Each row is a point. Any point is a mix of the corners, with weights that add up to 1. It lies inside the corners' shape when no weight is negative. Say inside or outside, and name the corners with a negative weight.

Corners:
(1): [  2.7 -39.0]
(2): [ 4.4 14.1]
(3): [19.4 -1.4]
Points:
[  9.9 -36.5] => outside (2)
[15.2  1.0] => inside
[ 1.9 -2.7] => outside (3)
[ 6.4 20.9] => outside (1)
[18.8 -8.3] => outside (2)
[ 0.9 -5.6] => outside (3)

Corners:
(1): [ -6.3  -2.2   9.7  -3.8  22.9 -14.5]
(2): [ 8.4 -6.5 11.5 -4.5  1.1 24.7]
(3): [-20.4  -1.5  -7.1  39.2 -32.1  34.4]
(4): [ -8.8  -5.3  -2.8 -17.7 -33.5   2.2]
(5): [ 26.6  -0.5  -6.0   9.5  38.8 -40.2]
(6): [-8.6 -1.6 -6.3 19.2 42.8 17.2]
(7): [-10.2  27.8  -6.1  -0.7   8.9 -44.3]
Points:
[13.9 -7.6  1.2 -3.2 28.5 -6.7] => outside (3, 7)
[-10.3  -6.9  -2.7  16.1  -1.8  13.1] => outside (2, 7)
[ 0.7 -8.0  5.0 -3.2 -5.9  4.3] => outside (6, 7)
[ 18.8   0.7  -3.0  12.2  26.9 -28.7] => outside (4, 6)
[-3.6  2.3  7.8 -4.7 -7.2  3.7] => outside (5, 6)
[-9.0 -9.5  2.8 -0.4 -8.1 27.6] => outside (5, 7)
[-1.6 -6.0  0.2  1.3 -5.7  5.5] => outside (7)
[  0.8   0.5   2.7  -1.8  26.4 -14.6] => outside (3)
[  6.7   9.2   0.5  -9.7  17.9 -39.1] => outside (3, 6)

Corners:
(1): [ 25.5  -4.4  10.0  17.3   0.2 -18.7  14.0 -29.2 -17.7]
(2): [ 20.8  -4.7   5.8  14.5  -8.4  -5.2 -48.0 -31.6 -16.3]
(3): [ 12.8   6.7   1.1   6.5  -1.9 -19.1  21.8  10.7   7.8]
(4): [ -7.3  -4.6  20.0  26.6  -1.7 -19.6  16.5   1.5   1.6]
(5): [ -1.6  -9.3  14.2 -31.8  23.0 -15.0  21.5  -7.2  -6.2]
(6): [ -7.9  -9.3 -14.2  22.3  -9.2 -18.9  13.7 -20.1 -10.8]
(7): [  7.5  23.4   6.9  14.0  -0.6  36.6 -10.7 -19.2  -2.2]
(8): [  6.8  -4.8  10.9   7.7 -22.7 -15.9  10.8  -4.4  23.5]
(9): [  4.3  -4.5   0.0 -23.9   4.7  53.3  -2.3  -9.7  -7.9]
(10): [ 15.0  -3.8  16.8   8.6  18.1  66.8 -93.5 -18.7  29.5]
Points:
[  4.2  -5.1   7.9   8.3  -7.5 -11.6   6.5 -16.8  -6.2] => outside (3, 10)
[  9.0   2.5  11.4   9.3  -0.1   5.2  -2.8 -11.0   0.3] => outside (6)
[  2.8  -4.4   7.7  17.6  -2.2 -11.4   8.5 -11.8  -4.2] => inside
[  2.1 -11.8   7.8   3.6   6.1   5.7  -5.2 -14.7   3.5] => outside (2, 3, 7)
[ 1.4 -9.2  5.9 -9.3  5.1  0.1 16.9 -5.0  0.8] => outside (2, 7)
[  1.6  -2.4   4.5  -5.1   5.7  15.3   5.0 -10.3  -0.9] => outside (2)
[ 5.9 -3.1  5.5 -2.6 -5.1 14.1  1.3 -9.4  3.8] => inside
[  7.5  -2.2   9.3   8.2  -7.4   1.9  -6.4 -11.3   6.1] => inside

Corners:
(1): [-19.8  15.6  -4.1  14.4   9.8  -9.1  -5.9  18.9   4.5 -18.0 -15.9   8.4
   7.9   7.5]
(2): [ -5.1 -27.5  41.4   5.8 -13.2   5.1   2.3  11.8  28.4 -12.8 -38.2 -14.9
   4.1  -7.8]
(3): [ 22.1  -1.7  14.3 -20.0 -31.5  15.8  13.5 -38.5  47.4 -14.0 -16.9  -1.5
  26.1  -0.8]
(4): [-25.9  35.7   8.8  16.8  30.7  -8.6  24.9 -13.9 -18.3  33.6  -0.6  15.6
  -7.4 -11.5]
(5): [-19.9 -25.5  30.4   0.4 -11.7  29.5 -12.3 -11.2  12.6 -16.9 -21.1   1.5
  34.8  -7.7]
(6): [ 21.2  -8.8  -8.7   3.7  -5.2  40.3  26.8   7.9  23.1 -20.2 -19.2  -4.7
  32.7 -14.0]
(7): [ -6.5 -10.3  -7.1  35.7  16.9 -11.9 -15.4   6.2  32.5  23.7  -7.1  -3.4
  -4.9   6.0]
(8): [ -7.5  -6.6  -9.8  -1.6  36.6 -20.1  14.1   5.9   3.5  16.0   3.5  34.7
 -22.4  -5.0]
(9): [  5.6   3.0  -9.8 -16.1  17.0 -29.1 -12.5 -12.6 -19.1  24.2   5.2  -6.8
 -19.5  10.6]
(10): [ -5.8  22.1  12.8   1.1  25.5  -8.9 -23.2 -10.9  19.7  23.2  20.0   6.1
  11.3 -16.3]
(11): [-18.8  22.1  12.4   6.9 -16.9 -19.8   3.0  16.6  -6.9  12.2  15.9  15.7
   7.1 -21.3]
(12): [-29.4  16.1   2.5 -37.2   1.6 -10.7  22.1 -39.2  -7.6  22.6   3.3  -9.8
 -14.1 -26.2]
(13): [  1.7 -13.9  18.3   4.1 -25.8  34.2  -6.6 -22.8  19.2 -30.3 -50.8  -0.8
  -3.3  -1.0]
(14): [ -7.9  14.6  -8.1 -19.3  26.6   3.3  -4.1   0.4   5.4  13.9   0.2   7.0
 -12.0  17.7]
(15): [ 12.8   3.3   8.5   3.5 -24.0  24.5  -6.5  10.8  23.8 -14.7 -42.6   4.6
  28.4 -10.8]
Points:
[ -2.6  -2.4   7.3 -12.4   2.2   5.7   4.4  -8.4  24.1   8.2  -3.1   0.7
   8.8  -7.4] => outside (1, 4, 9, 13)
[-10.2  11.5   3.4  16.4  19.7 -17.8  -9.3  11.0   1.5  15.0  -7.5   9.3
 -12.2   3.4] => outside (3, 5, 6, 12)
[ -6.4   4.8   4.6   3.1  -0.6   1.7  -0.5  -2.4  13.8  -7.4 -15.5   4.0
   7.4   0.2] => inside
[-7.1  8.6  0.1 -1.6  7.2  0.4  0.8 -7.6  6.1  7.8 -6.3  4.7  1.1 -3.9] => outside (2)
[ -1.9  -9.8  17.1  10.4  -7.2   5.1  -2.1  -0.6  17.0  -0.4 -17.4   2.8
   7.8  -8.1] => outside (1, 12, 14)
[ -3.6   1.1   7.2   7.5   5.5   5.0  -1.3   3.0  13.2  -0.4 -12.7   5.4
   9.6  -2.7] => outside (12)

Corners:
(1): [ -8.5  -8.5 -34.8  10.8  14.5  -2.6 -22.5 -34.5   4.5  -4.1  18.6   2.3
  18.7  -9.2  11.2  12.5   6.1   1.9  17.1  30.8]
(2): [  5.1  18.2   8.3 -32.5 -25.1  -1.5 -29.3 -29.6   9.0  -7.0 -39.2  -2.2
  30.6   5.6  -9.8 -42.3 -27.0  12.7  -1.8  14.2]
(3): [ 21.4 -20.5  -9.6  38.5  27.5   3.1  10.6  10.5  17.7  14.0  15.3 -13.8
  -6.9 -23.3  11.4  22.6 -14.5  -1.5  33.8  15.5]
(4): [ 21.3  23.3  16.9  10.4  -7.6 -15.9   0.5 -14.3 -10.8 -18.5 -10.3 -21.2
   7.6 -23.2 -21.7  16.9   5.6  16.1 -16.7 -25.1]
(5): [-16.2  21.6  20.2  27.5 -20.9  11.2  29.4  -9.5 -29.2 -44.7 -13.8 -22.7
  14.1   2.1 -15.6   7.8   3.9  28.0 -13.5   0.2]
(6): [ 12.8 -13.0  -9.9  32.4   2.6 -15.7 -14.2  -3.1  12.7  -0.4  18.5   8.4
   3.8 -13.4 -19.5  14.8   4.0   8.7  24.6  27.7]
(7): [ 27.4 -12.4 -24.7 -31.1  10.3  14.9  20.6 -37.2  31.8  10.3 -10.0   9.8
  39.5  -3.6  18.2 -19.5 -12.4 -25.4  25.7  38.6]
(8): [  5.4  31.2   1.5 -36.1 -24.0 -28.1  22.8   7.1 -18.1  25.2 -16.7 -26.9
  38.0  17.0   5.1   2.1   8.0   5.0  32.9 -20.1]
(9): [-25.1 -12.1 -10.2 -10.4   2.4  14.0   0.4 -16.9 -29.7  39.6  26.5  -4.1
 -11.9 -13.7  -3.4  -2.8  17.9  25.6   1.7  -5.7]
(10): [-25.8  29.7 -24.6   9.9  15.2   8.1 -21.6   6.2 -25.7 -28.2 -23.0  23.2
  -3.1  -6.1   7.7   6.1 -23.6  22.0 -23.9  18.0]
(11): [ 11.5  13.9 -28.9  25.5   5.3   0.5  -3.4  -6.7  -2.0 -23.7  -3.3 -14.1
  12.1  24.1  -7.9 -26.1  31.0 -19.1   6.2 -14.9]
(12): [ 16.9 -11.8   9.5  -5.7 -10.1 -10.1  -4.5  18.5  13.5  45.7  47.1 -14.1
  -3.6 -10.6  13.3  23.0  15.2   4.8  41.8  30.8]
(13): [-20.0  -7.9 -25.7   8.1 -12.6  -8.3  12.9   6.2  21.0 -15.5   5.1 -22.5
  16.8 -20.4   3.9  -9.3 -17.3   2.2  13.4  20.6]
(14): [ -6.7 -22.5 -25.3  -1.8  -9.9  -3.3 -13.4  -4.7 -25.6   2.9  -6.6   5.3
 -36.4 -33.7  12.2 -20.5 -20.1  16.6 -22.9  31.4]
(15): [ 11.3  14.1  -0.3   9.5  25.0 -21.3  -9.3 -31.3  -7.0 -29.2 -23.4 -12.6
  28.8  17.3 -15.6 -31.7 -29.0 -29.6 -18.1  29.6]
(16): [  6.4  -5.0  -2.0  23.5 -26.1 -15.8   7.6 -11.0  13.2  29.8   1.7   2.1
  12.1  -5.6  10.7  -4.7  23.2  -0.6   3.7  20.3]
(17): [-33.6 -24.0  -2.4 -13.7 -16.7  12.2  20.1  -6.4 -25.9  28.1  17.0  -5.2
  -0.5  -8.0  20.5  -8.0  19.1 -33.7  17.3 -11.3]
(18): [-14.5  14.9 -17.7  24.8  11.0   9.1 -12.6   0.5  -0.3  27.3   2.9  -6.9
 -19.0   5.3 -26.9 -22.3  31.6 -33.5  29.0   8.6]
(19): [-14.5 -10.3  13.7 -18.7  14.9 -18.5 -18.5 -25.2 -31.3  -4.5 -12.7 -19.7
   9.6 -23.8  -7.8 -31.8   6.2  14.7  -4.8  -5.2]
(20): [-21.3  14.8  -4.0  27.6   4.7  -2.4  15.8  -4.8 -12.5 -20.7  -7.2   0.4
 -30.4   7.0   4.5  19.5  10.1  16.3 -11.2 -10.2]
(21): [-17.2   5.6 -15.9  47.2 -19.9 -21.3  16.0 -15.5 -11.3 -21.8  37.7  -7.8
   5.1 -15.1   4.6  14.0  -3.2   5.3  19.4  -1.3]
Points:
[ -5.0   7.6  -6.2  15.0  -5.4  -1.4   6.4  -9.9 -11.6 -12.2   0.3 -11.4
   8.1  -0.2  -4.6  -4.5   7.1   4.9   3.3   1.9] => inside
[ -5.2  -0.2  -6.3   9.3  -1.0  -3.0  -3.8 -14.1  -7.0  -9.7  -5.5  -6.2
  -0.5 -11.1   1.3 -10.1  -1.7   3.3  -3.7  12.1] => outside (6, 8, 9)
[-0.1 10.0 -5.2 10.1  1.6 -6.0 -0.8 -9.7 -0.8 -3.8 -5.7 -8.1 12.7  1.1
 -1.4 -7.1  0.2 -5.9  6.7 10.5] => outside (6, 9, 14)
[-14.0  -8.4 -16.9   0.8 -10.8  -2.9   8.2  -5.3  -9.3   3.4  12.7  -3.6
   1.5 -12.0  11.8   1.2   7.8  10.7   8.9  11.9] => outside (2, 3, 4, 15, 18)
[-1.5  0.3 -6.0  8.3  4.7 -4.8 -1.5 -7.8 -5.2 -2.1  4.6 -8.9  3.1 -7.1
 -1.9 -0.1  0.1  1.4  9.7  8.8] => outside (16)
[-11.6 -12.4  -5.1  10.2   4.6   4.3  -5.5 -25.0 -15.3   4.8   2.2   3.5
   1.2 -17.3  -1.4 -10.9  -3.7 -11.3   0.2  14.3] => outside (8, 11, 12, 13, 20)
[-9.3 -0.6 -9.6  6.9 -2.8 -2.1  2.3 -9.7 -7.0  1.4  5.0 -6.4  4.3 -5.6
  1.6 -4.6  2.6  4.1  8.2 10.1] => outside (4)
[  2.0   2.5  -8.2   3.9   1.0  -7.0  -2.3 -12.9  -4.7  -1.6  -0.7  -7.9
   8.2  -7.9  -1.8  -5.6  -0.5   6.6   5.8  11.1] => outside (17)
[ -1.5   2.2 -10.0   2.4  -0.4  -1.8   0.3 -11.1  -5.9  -5.4  -0.7  -8.0
  11.6  -7.2  -2.0  -6.4  -3.3   1.0   7.9  11.7] => outside (16, 20)
